Each point is reached from the start by the listed moves, each made once or not at all, plus a little noise. Is the number of moves made odd or even? Then give how often each move was made.

Moves:
(1): [19 10  9 19 -9  3]
(2): [-23  25  -9   6 -26  -1]
(3): [-86   7  43 -13  -3  19]
Start: [ 15 -40 -13 -19   4  11]
Points:
[-95  -8  20 -27 -25  28] -> even (0, 1, 1)
[-75   2  30  -8 -35  31] -> odd (1, 1, 1)
[ 15 -39 -15 -20   4  10] -> even (0, 0, 0)
[ 34 -31  -5   0  -5  14] -> odd (1, 0, 0)
[-50 -23  38 -14  -9  32] -> even (1, 0, 1)

Moves:
(1): [ 11 -13 -39  45  12  -7]
(2): [-17  24 -25   4   1  23]
(3): [75 22  8 -2 -3  4]
(4): [ 15 -26  30  28  -9  15]
(5): [ 0  8 24 12 59 32]
(6): [-14 -44   6 -41   4  27]
Start: [-1  0 -6  8 -7  2]
Points:
[-17  25 -30  15  -3  26] -> odd (0, 1, 0, 0, 0, 0)
[ 22 -42 -15  80  -3   6] -> even (1, 0, 0, 1, 0, 0)
[ 10  -9 -23  67  62  30] -> even (1, 0, 0, 0, 1, 0)
[-20 -34  30  12  49  95] -> even (0, 1, 0, 1, 1, 1)
[ 12 -82  -9  37   0  37] -> odd (1, 0, 0, 1, 0, 1)

Moves:
(1): [ 11   9  23  12 -17  -5  12  21  -2  13   6]
(2): [-18   9  -6  21  13   9 -30 -14   6 -15  18]
(3): [  5 -11  19 -15   1   7  -3 -21 -16 -12  22]
(4): [-17 -16  17  21 -12  22  34   4 -12   9 -12]
(5): [ -2 -10  -9   5  21 -16  -4   7 -16 -10  -3]
(6): [-2  2  1 -8 17 16 -8 17 -5 -2 -2]
(7): [-12  15  -2 -10 -11  -3   5   6   3 -12   3]
(8): [-14  -6  15  -2 -23   6  -7   5 -13  11 -16]
(9): [-19 -37  16  12  10  -8   2   3   7  -7 -10]
Start: [-4  2 16 -6 10  3 -8  0 20  2 15]
Points:
[-75 -56  52  44  37  32 -22  22 -15 -13  -9] -> even (0, 1, 0, 1, 1, 1, 0, 1, 1)
[-43 -45  86  46   3  27   7  -5   2 -11  39] -> odd (1, 1, 1, 1, 0, 0, 0, 0, 1)
[-53 -24  46 -14   3  13 -16  32  10 -10 -10] -> even (0, 0, 0, 0, 0, 1, 1, 1, 1)
[-44 -59  43  24  47  17  16  30  -7  -8 -12] -> even (0, 0, 0, 1, 1, 1, 0, 0, 1)
[ -4 -13  66 -13   9  12 -18  30 -32   1  22] -> odd (1, 0, 1, 0, 1, 1, 0, 1, 0)
[-60 -58  95  42  20  36 -12  23 -33 -13  18] -> even (1, 1, 1, 1, 1, 1, 0, 1, 1)

Moves:
(1): [-16  10 -21   3 -22  12  22   2 -11  21 -36 -15 -12   9   8  27  23]
(2): [ -4  10   9  -3   8   1  11   9   6   5 -22   7 -10   3   0   7 -11]
(3): [  1  12   8 -11  31  11  -1 -13   5  20   3 -21   1  -4 -24  14  20]
(4): [-18  -5   0  29  44   6   2   3   7 -15  12 -24 -24 -15 -11  11 -14]
(5): [  3 -16  -5  23  21   3  29 -11  -8   2  11   0   7   8   1 -15  20]
(6): [ -6   5   3  -7  13   8  -7 -10  -3   7   0   4 -25   2  -9  -1  -1]
(7): [  4   7  -5   4  -7   4  11  11  -5 -15   6  22   4 -10 -11 -13  -9]
(8): [ 10 -12   3   1   3  13   5   5   0 -15   9 -16  -9  14  -4  -9  13]
(9): [ -2  -9 -13  20 -19  37   4 -10  38  12 -10  21  12  -4 -14  10  21]
(10): [-13 -31   6 -33   8  13   2   7  25  15  -2   1  -3 -12 -20  -9 -13]
(11): [  4 -12  -8  -9 -15  14   2   0  -2   2   6 -16  -4  20  13 -10  -6]
(12): [  6  -9   7  -1   5   5   8  -3 -16  13   7  13  -2  20 -19   4  -7]
(13): [  8  -2  -1   7   0   6 -20  13   5  -6 -12  -6  16 -12   3  -1   2]
(14): [-12   9  -6   0   5  -7   3  -8  -6  -3  -6   1   6  10 -14  -1   6]
Start: [-10  -7  -5 -10 -12  -5   0  22  -3  -5 -17 -12 -14   6   6   2 -15]
Points:
[-53 -39 -32   7  31  44  63  50   8   0 -59 -40 -36   4 -23  -1 -16] -> odd (1, 1, 0, 1, 1, 0, 1, 0, 0, 1, 1, 0, 1, 1)
[  5 -59 -21  18  -4  75  42  -5   8  15   6  -4 -36  66 -27 -22  25] -> even (0, 0, 0, 0, 1, 1, 0, 1, 1, 0, 1, 1, 0, 0)
[-31 -66 -48   1 -27  79  50  13  20  49 -58 -10   6  45 -36   5  32] -> even (1, 0, 0, 0, 1, 0, 0, 0, 1, 1, 1, 1, 1, 1)
[-76  10  -9 -32  69  43  46  23  15  29 -61 -36 -80 -13 -74  37 -14] -> even (1, 1, 1, 1, 0, 1, 1, 0, 0, 1, 0, 0, 0, 1)
[-46 -24   6 -23  70  25  24  20   6  10   5 -19 -31  -6 -95   7 -33] -> even (0, 0, 1, 1, 0, 0, 1, 0, 0, 1, 0, 1, 0, 1)

Moves:
(1): [  9  -5  14   6  -5  -9 -15 -10   0  -9   7  -5   1 -13   5   9  -9 -14
 -17   9   8  -3   3]
(2): [ -6  11   1  -7   7  -4   5  -1   7  11  -1  -3  -5  10   1   7 -19   6
   1   4   4   6  -6]
(3): [-10  -4   7  -7  -7  -2  -7  -7 -13   2  12   4  -9   1  -5   0  -1 -16
   8   0   6   0  11]
(4): [  1   1  10   5  -6   0  -3  -5  -3   2  -1  -1   3   1 -15   7  -4   3
  -8  -8  16   0 -13]
(5): [  3   1  13 -15  11  -7   6 -12   1   7  11 -20  11  -5  -4 -11   5  -2
   5  -3  11  -9   0]
(6): [  3  11  26   3 -17  15   0   5  21   1  15 -15  -1  14  16   3   1  11
   0  10  10 -11  11]
(7): [ 17 -10   0  -6  -1   1  -1   2   8  12   6  10 -13  17  13  -9  -5  -3
   4 -11  10  -3   9]
(8): [ -6   7   0  -6   0  -1  -8  18   5  12  -5 -13   2  -2 -12  10  -8  -1
   4   8  -6  -7 -10]
(9): [ 12 -11   7 -18   8 -11   1  -2  11  -2  -3  -9  11   5 -16   0   4  12
   4 -13  10   6  -2]
(10): [ -4  -8 -11   3   1   9 -13  -3   8   7   0  -1   3   3 -10  -8   1  -7
   3   9 -17   1  -7]
(11): [  7 -12 -10  -3   7  -4  12  -2   2   1  17   2  12   0   0  20   0 -10
   2  -1  -3 -11   3]
(12): [ 25  10  -1   0   0  -3   8   2   6   4  -3  16   0   4   1  -4  -8   8
  13   0 -12   5  -1]
(13): [ -5  -9   3  -7 -13  -7   4   8 -23  -4  -1  -1  15  17  10   0  13  -7
  -8  -6  -6  -1   8]
(14): [  1   5  -9  10   6  -2 -12  12  -3  -9   1   1   1  20   9   5   1   0
  -1   1 -14   2  -2]
(15): [-10   4   5   1   0   1   0   2  -1   6  -4  13   9  -2  12  11   5   0
  10  -2   2   4 -11]
(16): [  3   2  -5 -11  -3   7  -1   6 -16   4 -31   8  -9  14 -17  -7  26  10
  -4  20  19 -13  -7]
(17): [  5   5   1   9  -5  -7  15   4   2   0  -4   3 -11   0   6   4  14  -9
   2   9   3  -5  -4]
(18): [  4 -11  -2  -8   2  11   2  -1   2  15  33   9   3 -11  -7   5  18  17
  -4  -8 -10  16   6]
(19): [ 12   2  -1  10  -8 -10   0  -3   8   4   4   1   3   2   7  -1  10   4
  -3  -1   9 -10  15]
(20): [ -8 -11  -1  24  -2   2  -3   6   1   1  11   0   6   2 -10   1 -10  -3
  -2  18  11   7  -3]
Start: [ 17   8  -1 -24  15  -8   4 -14 -19   2  -3   9  -6  -7 -16 -10  -1  -6
  -7  -3   8  -3   5]
Points:
[ 12 -44  17 -40  29  -6   0 -40  -8  44  73   8  42  -8 -72  15  19 -14
  11 -10  34  10 -11] -> odd (0, 0, 1, 1, 1, 0, 0, 0, 1, 1, 1, 0, 0, 0, 1, 0, 0, 1, 0, 1)
[ 71  31  50 -16  -9 -33 -10  -3  12  26  41  -8 -23  34  19  -7  -1 -26
  12  17  33 -42  36] -> even (1, 0, 1, 0, 1, 1, 1, 1, 0, 0, 0, 1, 0, 1, 0, 0, 1, 0, 1, 0)
[ 65  22  64 -46   6 -30  -8  -2  17  28  30  -4  -7  34   6   9   0 -21
  27   7  32 -25  10] -> odd (1, 0, 1, 0, 1, 1, 1, 1, 1, 0, 0, 1, 0, 1, 1, 0, 1, 0, 0, 0)
[ 94  -2  30 -57  21 -38  18 -27  -5  21 -19  12 -17  17 -26 -29  28  -5
  -1   5  55 -26   0] -> odd (1, 0, 0, 0, 1, 0, 1, 0, 1, 0, 0, 1, 0, 0, 0, 1, 1, 0, 0, 0)
[ 26  -5  40 -33   4 -31  -4 -33 -42  -2  12 -21  24  -3 -21  -4   6 -28
 -36 -11  37 -17   1] -> even (1, 0, 0, 1, 1, 0, 0, 0, 0, 0, 0, 0, 1, 0, 0, 0, 0, 0, 0, 0)
[ 73  10  39 -44 -14  -2  -3 -22   4  46  37  33 -37  34  -2  -8  13  19
  -9  22  51 -16  43] -> odd (1, 1, 1, 0, 0, 1, 1, 0, 0, 0, 0, 1, 0, 0, 0, 1, 0, 1, 1, 0)
[ 65 -40  21 -38   6 -40  25 -14 -15  35  74  34   0  26 -18  22  -3 -25
  -2  -2  27  15  27] -> odd (1, 1, 1, 0, 0, 0, 1, 0, 1, 0, 1, 1, 1, 0, 0, 0, 1, 1, 0, 1)
[ 30 -21  40 -65  27  -8  12  -9  31  65  95 -26  10  27 -36  18 -16   8
  13   2  51  -8  26] -> even (0, 1, 1, 0, 1, 1, 1, 1, 1, 0, 1, 0, 0, 0, 0, 0, 0, 1, 0, 1)
[ 40  52  21  -5   4 -10   5   3  21  19   9  22   0  40  29  10 -12  26
  11   6   5  -6   9] -> even (0, 1, 0, 0, 0, 1, 0, 0, 0, 0, 0, 1, 0, 1, 1, 0, 0, 0, 1, 0)
[ 55  15  21 -23  31 -41  -2   3  20  52  11   3  21  48 -28   6 -29  18
  17 -11  51  -5 -17] -> odd (0, 1, 0, 1, 1, 0, 1, 1, 1, 0, 0, 1, 0, 1, 1, 0, 0, 0, 1, 1)

Moves:
(1): [ 1 -3  3  1 -6 -1 -5 -4  5  4 -4  5  4  0  1 -7 -7 -3 19  1 16 -9  5  8
  1]
(2): [ -8  -8  10  13  -3  11   9  -9 -14  -2  -2  -5  -8   2  -3   4   6  -5
  -8  16  -5   4  -4  -9   2]
(3): [ -3   2 -13  -9  -6   0 -10  -5  -7   1  14   7  -2   4 -10 -12  -7   0
   5  -4   5  -1   3  -6   1]
(4): [ -5  -9  -5  13  -1  -9 -17  17   1   0   9  13   4  21  -9 -20  -9  12
  18   2   0  -4   8   9  -1]
(5): [ -2   4   7  -4  -8   4  14  -1 -15   3   6   3  -7   7   1  -6   5   7
 -10   2   4 -13  10 -12   7]
(6): [  2  -1  -3  -4   2   1  -4   6   0   1  -9   4  -4   9   7  -8   7 -11
   6   5   2   9 -12  -1  -6]
(7): [ -2   0   3  12  -8  -3  -6  -5   8  -6  -7   1   3   3  -5   1   3  -5
   8 -17  -4  13   0   2   4]
(8): [ -3  -3  -2   2   2   9 -11  -3  -6  -7  -7  -9  -7  -2   1   0 -15 -10
   3  -9  -4   0 -10 -10  -2]
(9): [-11 -13  13   0   7  10  23  -3   5  -5   1  13 -11  -7  11   1   8   5
   6  -4   5  -1 -15  -5  -6]
(10): [  7  -6   8   5  -3  21 -12   3  -5   7   3  -6   7   3   1   6   4  -1
  -3   4  -6  -1 -10 -20 -22]
(11): [ -9  -3   1   5   2   4 -17  -1   3 -11 -10 -15  -1  -8  -5 -18  -9   5
  20  -2   6  21  10  -6  -5]
(12): [ 14   1   1  14  17   0  -8   0   2  -6  -1   2   1  -3   3 -12  -5   4
   8   1   9  12   0 -12  -3]
(13): [  3  -3  13  -2  -2  12  -8  11  -2   1  -1  30  -7   2   1 -13   8   3
  -5   2  -9   6  10   2  -2]
(14): [ -8  21   2   5   2   2 -14  12  15   3  -6   4   5  -3  -6  20  16  -7
   7  -3  13  12   1   4   4]
(15): [  6   1  -4   6   9   4   8  -8   3  -3   2  -3 -16   8  -1  -1  -1  -1
  -5 -11  -1   6   5  -6  -3]
(16): [ -4  30 -12 -21  13 -21  15  -3   7  -9  -8  12   9  -3   8   0   0 -15
   5 -11  -4   8   3  21   9]
(17): [ 13   4   6   0 -15  -2  -2   7   0  14   7  14   2  -7   7   1  -2  -1
  10   3 -14  -2  -3  -5  -2]
(18): [ 19   1 -17   2  10   0  12  -5  -6  10  -7   9  12  -3   4   2   2  17
  12   1   2   9  13   0   2]
(19): [  1   3   2  -8  -1 -10  -6   7   9  -7  12   8   0  -1   2   0  10   2
   7  -7  -6 -22   4   5   2]
(20): [ -7  12 -13  -7  12  -3  15   0  -2 -23   0   3   9   2  25  23  -1   3
  -1  -8  11  -7   1  18  10]
(21): [  4   1   1 -10  -6  -4  18 -10  -6 -10 -13  13   5 -10  -1  21  -9  -9
 -15  -5  -2   8   9  -6  -4]
(22): [ -3   0  13   2   2  -6  -2 -17  -6   5  -2   9 -13  -1  -9   9  -8   5
 -15 -12   0   0  -3   1  -7]
(23): [ -2 -17  11   2  -1   0   8   7  -5   4  18  -1  -1   5   5   6   0  -7
   9 -24   5  -9   3  -5  -9]
(24): [ -5 -15  -2   0 -18  -4  -6  -1   3  22   1   2   8 -10  -5   1   4  10
 -18   6 -14  -7  14 -17 -11]
Start: [-28   6  27   6 -24  -1  -1   7  20  26 -11  -7  -2   7  -1  -1  -1   7
   6  -1   4  16   0  -5  -8]
Points:
[-43   5  54  10 -40   8  -4  29  21  32   6  87  13  15  -5  -9  18   5
  21 -52   4  38  38 -51 -44] -> odd (0, 0, 1, 1, 1, 0, 1, 0, 1, 1, 0, 1, 1, 1, 0, 1, 0, 0, 0, 0, 1, 0, 1, 1)
[-15   1  72  37 -40  20 -47  41  46  12 -16  81   1   3   5  -5   2  -3
  68 -32   1  26   1 -33 -40] -> even (1, 0, 0, 1, 0, 0, 1, 1, 1, 1, 0, 1, 1, 1, 0, 0, 1, 0, 1, 0, 1, 0, 0, 0)
[-41  10  53 -25 -50 -21  31 -20  15  37 -39  54 -12 -23  14  -7 -12   0
  15 -18   2  29  19 -28 -33] -> even (1, 0, 0, 0, 1, 1, 0, 0, 1, 0, 1, 0, 0, 0, 0, 1, 1, 0, 0, 0, 1, 1, 0, 1)
[  8  19  27   0 -24  -9  19  -3   7  48  -1  36 -28  17  11  -4  11  26
  10 -23  -9   3  12 -24 -16] -> odd (0, 0, 0, 0, 1, 1, 0, 0, 0, 0, 0, 0, 0, 0, 1, 0, 1, 1, 1, 0, 0, 1, 0, 0)
[ -5  33   6  27  20  -6 -19  42  42   1  -3  61   6  32  18  -1  18  42
  45 -23  23  27  40  18   2] -> even (0, 0, 0, 1, 0, 0, 0, 0, 0, 0, 0, 1, 1, 1, 1, 0, 0, 1, 1, 1, 0, 0, 0, 0)
[-48  38  10  -4 -24 -24 -21 -14  25  40 -17  27  11 -16 -25   4  11  18
  22 -18   2  40  38 -12  -9] -> odd (0, 1, 1, 0, 0, 0, 0, 0, 0, 0, 1, 0, 0, 1, 0, 1, 0, 1, 1, 0, 0, 1, 0, 1)
[-45  17  32  34 -11 -12 -18  -4  17  -5 -14  24 -10  36  10 -23   6  15
  17 -34  -2  36  25 -31 -34] -> even (0, 1, 0, 1, 1, 1, 1, 0, 0, 1, 1, 1, 0, 0, 1, 1, 0, 0, 1, 1, 0, 1, 0, 1)
[-45  -1  47  20 -18  27 -22 -22  -9   7 -17  34 -27  26  16 -27 -17 -14
  24 -63  16  49  25 -58 -42] -> odd (1, 1, 1, 0, 1, 1, 1, 1, 0, 1, 1, 1, 1, 0, 1, 1, 0, 0, 0, 1, 0, 1, 1, 1)
[-61  45  25  -4   6 -17  38 -14  38  -8   1  40 -17  14  17  45   6 -16
  25 -95  32  36  -2  21  -6] -> odd (0, 0, 1, 0, 0, 0, 1, 0, 1, 0, 0, 0, 0, 1, 1, 1, 0, 0, 0, 1, 0, 1, 1, 0)
[-49  36  49 -30 -24   0  36  -7 -10  -5  14  80 -37   4  32   5   3  -1
   2 -35 -14 -10  -5  -5   4] -> odd (0, 1, 1, 0, 1, 0, 0, 1, 1, 0, 0, 0, 1, 0, 0, 1, 1, 0, 1, 1, 0, 1, 0, 0)
[ -2  29  17  30 -19  25 -13 -28  -3  22 -23   7  -2  10   2 -43 -27  -1
  69 -27   6  63  24 -63 -21] -> odd (1, 1, 1, 0, 1, 0, 1, 1, 0, 1, 1, 1, 0, 0, 1, 1, 1, 1, 0, 0, 0, 0, 0, 0)
[-46   6  31  18 -41 -12 -39  24  44  30   1  92   7   0   0  -7  13  55
  60 -43   0  34  43  -3 -20] -> odd (0, 0, 1, 1, 0, 0, 1, 0, 1, 0, 1, 0, 1, 1, 0, 0, 1, 1, 1, 1, 0, 1, 0, 1)

Moves:
(1): [ 11  -7   5  -8   9  -7   9   1   3  10  14   1   5  12  -2   0  -1   4
  -7  -1   4  -2   5 -12   1   7  -7]
(2): [  3   6   0 -11   2  -3   5  -2   3 -10 -11   7   6   3  -9 -14  -4   1
   2  12   0   1   1 -21   5   6  11]
(3): [  5  -3  -2  11 -11 -15  -9  -2  25 -11  -7   6 -11   0  -3  11   4   7
  -1  -9  -7  13   3   5   1   1   3]
(4): [-10  -8   6   3   9 -11  15  -8   8  10   5  -6   2  -1   3  -1  -1 -10
 -16  -7   6  -7   1   8  12  10   1]
(5): [ -7   8 -16   9   0 -14  -5 -12   3   1   8  -1 -17   2   0   2   1  -1
  15 -13   1   4   7 -13   0   2  -8]
(6): [  1   4   1  -7  -6   5  17 -16  30  -4 -14  11  -4   2   3  -5   2 -11
  16  12   0   5   7   5   0 -19 -17]
(7): [-6 -4  1  2  3 -1  0  5  6  0 -5  6 -2 -1 17  6 -6 -5 -2  3 -6  3 -8 20
 -6 -1 13]
(8): [ 13  -3 -13  -2   1   6  -3  10   0   1   7   0  11 -22   2  -9   0  -7
  -4   1  -2   6  -8   2  -3  -6   7]
(9): [  5  -8  13  -1 -10  15   9   4   7   4  -3  16  -2  -2 -17 -21 -19  -6
  -7  -8   1 -15  -3  11  11   9   4]
(10): [  5  -1  -4   5   0  -1   2   6   3  -8  -5   0  -1   4   3  -1  -3  10
   5   8  -1 -10   7  -2  -3  -8  -2]
(11): [ -4   2 -17   5 -17   3   0   1  -8   6   1   6  -4 -12   3  14   4  13
 -11  -5  -2  -8  -1   1  -4  -8   8]
(12): [  9   3 -14  -2  -4  16   5   7  -9 -29  -1 -17  -3  11  16  -3  14 -22
   4   4  10 -17   5  -2  24  25  -7]
(13): [ -7  -6  -2   2  -7 -12   2   1  16   7  -3   2   4   0  11   6  -1   5
   0  18   5   8   1   4   4  -2   5]
(14): [ -6   0  -2  -6  -3 -15   6  -8  12 -14 -12 -14  -3 -15   6   2  -4  20
  10   0  -6   2  -2 -19   3   2  11]
(15): [ -5   2   8   4  -3   3   1   5   8   5   9 -11  -5  -6  -4   2   1   5
  -4   1   4  -1  -7   8 -15   2   3]
(16): [  8   5  11  -3   4   5   1   0 -14   6   1   7  -2  -1  -2  -6  -5  -5
 -18   6   6   9   5  15  -7   3 -10]
(17): [  7  14  -3  20  12  -2  -1  -8   7  17  -5   6  -1 -12  10   2   0  -7
   8  10 -30  -9   4  18  -1  -1 -12]
(18): [-10  -2   9  10   3  19   4  -6   7  -6  -5   7   3 -16 -10  13 -10  -3
  10 -10  -8   5   4 -14  -2   1  -3]
(19): [  1  14 -16   2   8  11 -11  15  -1  -1 -13  11  -4   0  16  -1  11  10
   3   1  -3   6   1   7   3   2   0]
(20): [ -4   0  12   3  -7  -9  -3  -5  -1   8   1   1  -2 -14  -6   5   1  -8
   3 -14   3   3  -3  -6  -6  -5  -6]
(21): [ 2 14  4  3  4  0  6 -1 -3  0  6 -1 12  7 -4  3  1  1  0 -2 15 -2 -7 -8
  4  6  5]
(22): [ -8  -2  -2   2  -5  -7  16   3  -4  -4   0  -6  19 -10 -11   4   4 -10
   7  -7  -1   8 -10  -2   1  16  -3]
(23): [-14   2  -6 -13   2  -2 -14   5   0  -2  -3  -9   8  -4  -5  16   0  -2
  10  -2   4 -11  11   9 -10  12   4]
(24): [  8  -6 -13  -7  -4  -3   2   0   2   2 -10 -11   1  13   9  -2  -3  -3
  -2  -2  -1   5  -6   0  -1  -4  -3]
Start: [ -5   9   9  -3  11 -12  11   0   0   2 -11   0  11  -3   8   8   1   1
  23   6  -3 -10   3  11   2  -1 -12]
Points:
[-20  60 -35  23  13 -16  56 -27  62 -40 -64   4  23 -32  37  14  14 -16
  95  33 -16   2  14 -36  43  37 -30] -> odd (0, 1, 0, 0, 1, 1, 0, 0, 0, 0, 0, 1, 1, 1, 0, 0, 1, 1, 1, 0, 1, 1, 0, 0)
[-17  23   0   6   4  -6  53 -11  45  11 -59  39  19 -22  41  24 -16  -5
  12  26  11   7   6  20   2 -17 -14] -> odd (0, 1, 0, 1, 0, 1, 1, 0, 0, 1, 1, 0, 1, 0, 0, 1, 0, 1, 1, 1, 1, 0, 0, 1)
[ 21  10 -12  33 -10   4  28  23  46  37 -25  35  23 -57  10  19 -15   3
  -2   5 -37  14  -7  53  -8  21 -20] -> odd (1, 0, 1, 0, 0, 0, 0, 1, 1, 0, 1, 0, 1, 0, 1, 1, 1, 1, 1, 0, 0, 1, 0, 1)
[  2  39   2 -16  20  21  47  26  32 -33 -28   8  54 -44  11  15   6 -40
  46  20  22  -5   2  10 -11  40 -23] -> odd (1, 1, 0, 0, 0, 1, 1, 1, 0, 1, 0, 1, 0, 0, 1, 1, 0, 1, 1, 1, 1, 1, 1, 0)
[ 14 -17  26  16  29  -3  53  -4  42  53 -16  28  31 -34  28  -2 -46 -37
 -15  18 -29  -6  -2  62  12  18 -18] -> even (1, 0, 0, 1, 0, 0, 1, 1, 1, 0, 0, 0, 1, 0, 0, 1, 1, 1, 0, 0, 0, 0, 0, 1)
[-16  17 -25  17 -40   9  60   3  88 -45 -68   3  12 -36  40  34   0   3
  48   5  -6  -1 -19  25  22  33   6] -> even (0, 0, 1, 0, 0, 1, 1, 0, 1, 0, 1, 1, 1, 1, 1, 0, 0, 1, 1, 0, 1, 1, 0, 1)
[  3  13 -37 -33  -6 -46  36 -11  68 -31 -32 -41  10 -19  34   5   4  -8
  70  33  17 -18  19 -35   2  14 -21] -> odd (1, 1, 0, 0, 1, 1, 0, 1, 0, 1, 0, 1, 1, 1, 1, 0, 0, 0, 0, 1, 0, 0, 1, 1)

Moves:
(1): [-1  3 -5 -7  2 -9  0  3 -3  1  4 10 -5  7 -3  4  6 14  3 11 -8  0  0 11
  3 -7  3]
(2): [-17  -3  -5 -10   6   6  -1  -2  22   8  10   1   2   0   9  22  -2   2
  -5  -2  12  12   5   3   8   5  11]
(3): [ 0  5 -7  0  0 -5  2  7  6 -2 16  3  8 -5 -4  5 -2 10  5 -3 -8  3 -9 -1
  2 12  0]
(4): [ 3 -1 -8  6  4  1  1 -4  6 -9 -1  3  0  1  9 -8  8 -4  9 -5 -9  6  7 11
  0  4  4]
(5): [-10   1  -5  -1  -8  -1   0  -5  -5  -4   2   0   7   7 -11  -4  -2   0
   1  -1   3   4   0   7  -3 -10   1]
(6): [  4  -8  -3  -2   1   3  13   5 -21  -4 -11  -8 -10   6   8   1  -5  -4
   0  -1   9   2  -6  -8   6  -8   0]
(7): [ -4  17  -4  -4 -10 -21  -2  -7   1   9  -8  -1   1  14 -22 -13 -30   4
 -17  -7  -5  -1  16  -4 -13   2   5]
(8): [  2  -6  -7   7   2  -4   4   4   2   3  12  -5  -1 -15   0  10   4  -5
   8   2  -8   2   1  -3 -10   0   2]
(9): [  2   3  15   4   5   6   8   2  -1   3  18 -12  -6  -6   1   0   6   1
  15  -1   0  -7  -8   2   4  -9   1]
(10): [-14   1   6  -9   6  -2  -6   0   2 -11  -4  11   6   5  -3  -3 -14 -11
   3  18   9  -4   4   9   3  15   5]
(11): [  2   1   7  -5 -10  17  13  11  -9  -1   3  -3  -5   1 -15   9   2  -2
   3   0  -6 -10   0  -5  -8   0  -4]
(12): [ 4  5  1  3 -1 -3 19  6  7  7  6 -1  0  6 -1  1 11 -7  6 -5  1 10  1 -1
 -2 -2 -6]
(13): [-15  -2   8   3   8 -12  -2  18 -11   1   9  10  -2   1  27  12   7   8
   5  -7  -9  18   9  -9  -5 -15   6]
(14): [-12 -21   3 -17   0  -3  -9  -4  -4   7  -7   4 -11 -10   1  -9   4  18
   7  -1 -14  -5  -5   5  -8  -5   0]
(15): [  6   8  -6 -12  -1  -7   1   1 -20  -3  -2  -3  15  -6  -1  -6  15  -1
   1 -14  18  -3   7   8   4   7   8]
(16): [  6  10  -4  -9  -5  -4 -13  16  -2  -4 -19  -1  -9 -11 -11 -13  -7   6
  -6  -3   3   2  10   0   2  -1  -8]
(17): [  4   2   5   1  -3   2  10  16  14   9 -13 -12   5   3   7  10  -5 -10
 -16   5 -15  -9 -11  -5  -4 -28   9]
(18): [-14   7  -3  -2   2  -3  -3   2   9  -6  11   9  -5 -11  14   9  -7   4
   0   0   3 -17  -2   3   6   4 -10]
(19): [  5   3  -3  -2 -12 -10  -6   3   2 -10   0  -5  -3   3   3  -2  -1  -6
  -2  -5   5  -1   0  -2  -1  -2  -1]
(20): [ -4   2  -5   8 -12   5 -10   7  -4  22  -4   2   2  16  -3   9  -7  -5
   7  -8  -3  -4   1  12   0 -11  15]
(21): [-4 -1  3 -1 -1 -8  5 -3  3 -4 10  5 -1 -6  1  4  7  1  1 -5 -2  5  1 20
  4 10  1]
(22): [ -6 -12   0  -9   4  -8  -3   9  -7   3  17  10  -3   0  19   7   1   4
   9  -2 -16   5   1  13   2  -3 -11]
(23): [ -5  16  -2 -15  -3  -2   7  -6  -3   5   6   8  -8  16   4   5  12 -10
   1  -6  -4  11  -8  19   7   3   6]
(24): [  3   3   6  -5  -8 -10   2   0  -3  -9 -14   3   1   3  10   1   3  -4
   7  -2  -4   5   3   5  -1  -3  -7]
Start: [ -9   4   3  18  -7  -4  12   1  -4  13   6 -16  -5  -2 -21   5  -9  13
 -10 -14  -2  -2   0 -21  -6   5   2]
Points:
[-23 -17  24 -39  -2 -32  26  33 -46  10  -6 -14 -12   0  18   9   2  18
  20  -3 -23 -18 -15  18   3 -35   7] -> odd (1, 0, 0, 0, 0, 1, 0, 0, 1, 1, 0, 0, 0, 1, 1, 0, 1, 0, 0, 0, 0, 1, 0, 1)
[-60  34  -9  -3 -35 -81  26  43  -3  30  89   1  11  -1  21  58  -8  18
  32 -76 -17  30  24  31 -11  -8  16] -> odd (0, 1, 1, 0, 1, 0, 1, 1, 1, 0, 0, 1, 1, 0, 1, 0, 0, 1, 1, 1, 1, 1, 0, 1)
[-11  19 -13   5 -40 -16  38  42 -10  39  62  -6 -14  21 -18  50  10  -7
  27 -42 -41  14 -14  12 -15   2   2] -> even (0, 0, 1, 0, 0, 0, 0, 1, 0, 0, 1, 1, 0, 0, 0, 0, 0, 0, 1, 1, 0, 1, 1, 0)
[-43  20  11 -38  -2 -38  23  33  27   2   4   2 -13 -25  12  17  16  20
  15 -20  -9  -7  12  48  12  -4  11] -> odd (1, 1, 0, 1, 0, 0, 0, 0, 1, 1, 0, 1, 0, 1, 1, 1, 1, 1, 0, 0, 1, 0, 0, 1)
[-23  32   2 -38 -25 -95  20  51 -54  -9  -6  14 -14  20   5  -3 -17  16
   1 -37  -2  34  46  21  -5  -1  -6] -> even (1, 0, 0, 0, 0, 1, 1, 0, 0, 1, 0, 1, 1, 0, 1, 1, 0, 0, 1, 0, 1, 1, 0, 1)
